Each row of a before or after table is a point. The points were changed in one or more steps. Then noise was added and the rows were shuffled. The steps act on how far a point lies along the listed directions, d1 being the first. Write out the steps. A step turns or swaps two directions, mirrors them in a line or flattens them onto one, adds a multiple of one to another, or multiplies one. Angles are multiples of 10 degrees, from the lower direction toward the higher: turns from -170 to 170, lines from 10 to 170 but not 90. Use the fewest steps. Two steps may share a direction if one is a turn and the other turns, adds or multiplies; they go together, in the order done. Otherwise the lowest direction goes first.

Directions:
(1): [-30.8  -0.9]
(2): [-0.9 30.8]
Before, 8 rows:
[[ 0.6  4.9]
 [ 3.0  5.1]
 [-5.7  5.0]
 [-3.7 -5.4]
 [-1.3 -6.7]
 [ 4.7 -0.5]
 [-2.8  3.0]
 [-1.7  5.3]]
After, 8 rows:
[[ 0.6  4.5]
 [-1.7  6.3]
 [-3.0  5.0]
 [-5.7  8.9]
 [ 4.9 -3.8]
 [-1.3 -5.6]
 [ 3.1  3.1]
 [-3.6 -2.7]]
Steps: add 0.7 times d1 to d2

Directions:
(1): [-17.9   2.9 -24.3  43.8  -0.8   3.1]
(2): [ 14.1   1.0 -39.9 -17.3 -27.1   4.7]
(3): [-40.7 -25.3  -0.8 -14.7 -13.6 -12.4]
(4): [-12.0  36.2  17.8   2.1 -32.7  -2.4]
Before (10 x 6):
[[ -5.7  -4.4  -0.1   2.8   1.3  -2.5]
 [ -0.7   2.5   1.5   4.2   2.4  -2.7]
 [ -2.1   2.3  -0.7   2.4   1.3   1.4]
 [ -8.4   4.9   2.5  -1.4  -5.0  -1.6]
 [ -5.5  -3.0  -1.8   0.6  -1.0  -0.8]
 [  2.1  -1.9   6.2  -5.6   5.7  -0.5]
 [ -4.0  -6.1  -2.0   1.5  -0.4  -1.9]
 [ -6.5  -6.4   3.0   2.7   2.2  -0.1]
 [ -0.9  -2.9   7.4 -12.4  -1.8  -3.9]
 [ 11.3   5.0   2.6   4.2   9.8   5.2]]
After (10 x 6):
[[  7.8  -6.9   0.6  -5.0   6.7  -0.6]
 [  5.1  -4.2   4.9  -4.5   7.4  -1.5]
 [-12.9 -13.8  -3.5   5.8   9.4  -0.3]
 [  4.9  -0.6   2.4  -5.6   2.1   1.0]
 [ -3.4   2.0   3.5  -4.1  -0.7  -0.2]
 [  6.2  12.1  -3.8  18.4   2.4   3.0]
 [  5.1  -6.6   7.8  -1.5  10.7   1.9]
 [ -4.1   0.7   6.7  -1.5   1.0  -5.2]
 [  0.6  -2.6  -2.8  13.2  12.8   2.2]
 [ -3.1  22.2  11.6  -1.4 -12.8  -0.3]]
Steps: multiply d1 by 1.6; turn d1 and d3 by 150 degrees; multiply d2 by 1.6; multiply d4 by 3

Directions:
(1): [ -2.0  11.2 -11.9  -3.1 -11.6  51.9  22.7 -21.3  18.9   8.1  26.8]
(2): [  0.6  -0.1  28.8 -52.0 -11.3 -23.5  20.9  -6.1   1.3   4.4  22.8]
(3): [-23.6  24.5  -8.3  -5.4   3.7   2.5  -2.8  53.9  11.4 -19.2  23.4]
(4): [  0.8  18.8   8.8  34.5 -31.4 -29.6  13.5   0.7  32.2  22.6   3.3]
Before, 10 rows:
[[  2.5   8.2   4.6  14.7 -12.9 -13.0   6.1  -0.8   8.4  11.4  -2.9]
 [  3.2  -0.8   4.0  -7.5  -2.9  -8.4   3.3  -1.7  -0.9   2.2   2.9]
 [  1.5  -1.1   1.5  -1.4   1.8   0.0   2.0  -4.9  -2.8   2.1  -2.5]
 [  3.6  -1.9  -1.9  -0.1  -0.9   0.7  -2.0  -3.4  -3.8  -0.7  -0.6]
 [ -6.3   6.7  -0.5  -5.0   1.1  -6.5   0.3  11.2   1.2  -0.2   5.5]
 [  0.0   1.0  -3.6   6.2   1.5   3.5  -1.4  -4.4  -1.5   0.7  -2.7]
 [  1.3   3.7   2.8  -2.9  -2.0  -6.5   1.0   4.5   3.1   0.7   0.6]
 [  2.1  -2.0  -1.4   6.8  -1.6   9.5  -0.4  -4.0  -2.7  -1.4  -1.3]
 [  0.2  -1.5   0.3  -0.8   1.3   1.8   0.3   2.5   2.5   1.0   0.9]
 [ -3.6   2.3  -0.3  -4.0  -1.9   5.7   2.0   0.1   3.4  -2.0   6.6]]
After, 10 rows:
[[  0.2  11.3   2.6  14.0 -13.7  -7.7   8.1   1.8  11.2  10.6   1.8]
 [ -2.2   3.5  -0.5  -2.6   1.6   3.4   2.9   2.2   0.1  -0.4   2.7]
 [ -2.5   3.5  -4.4   5.6   2.1   3.0  -2.1   2.0  -0.5  -1.5  -0.6]
 [ -1.3  -2.2   3.2  -2.8   0.6  -6.8  -3.1   0.7  -2.2  -2.5  -1.9]
 [  1.3  -3.0   1.0  -0.5   1.7  -0.5  -0.6   1.6   1.2   1.3  -1.2]
 [ -1.4   1.0  -1.7   6.1   0.2   5.0  -2.9   6.6  -2.6  -5.1  -0.1]
 [  0.8   1.2  -3.3  -0.8  -1.1   3.4  -1.3   1.5  -1.6  -2.6   3.3]
 [  4.2   1.2   3.2  -2.7  -3.0  -4.3   2.5  -3.4   2.6   3.4  -1.0]
 [  3.1  -3.5   3.3  -2.8   0.3  -9.7   0.2  -9.0  -4.0   6.9  -4.8]
 [  2.0   1.6   2.5  -8.1  -3.9  -3.0   5.5  -1.1   1.5   1.9   6.6]]
Steps: multiply d1 by 0.7; turn d1 and d3 by 140 degrees
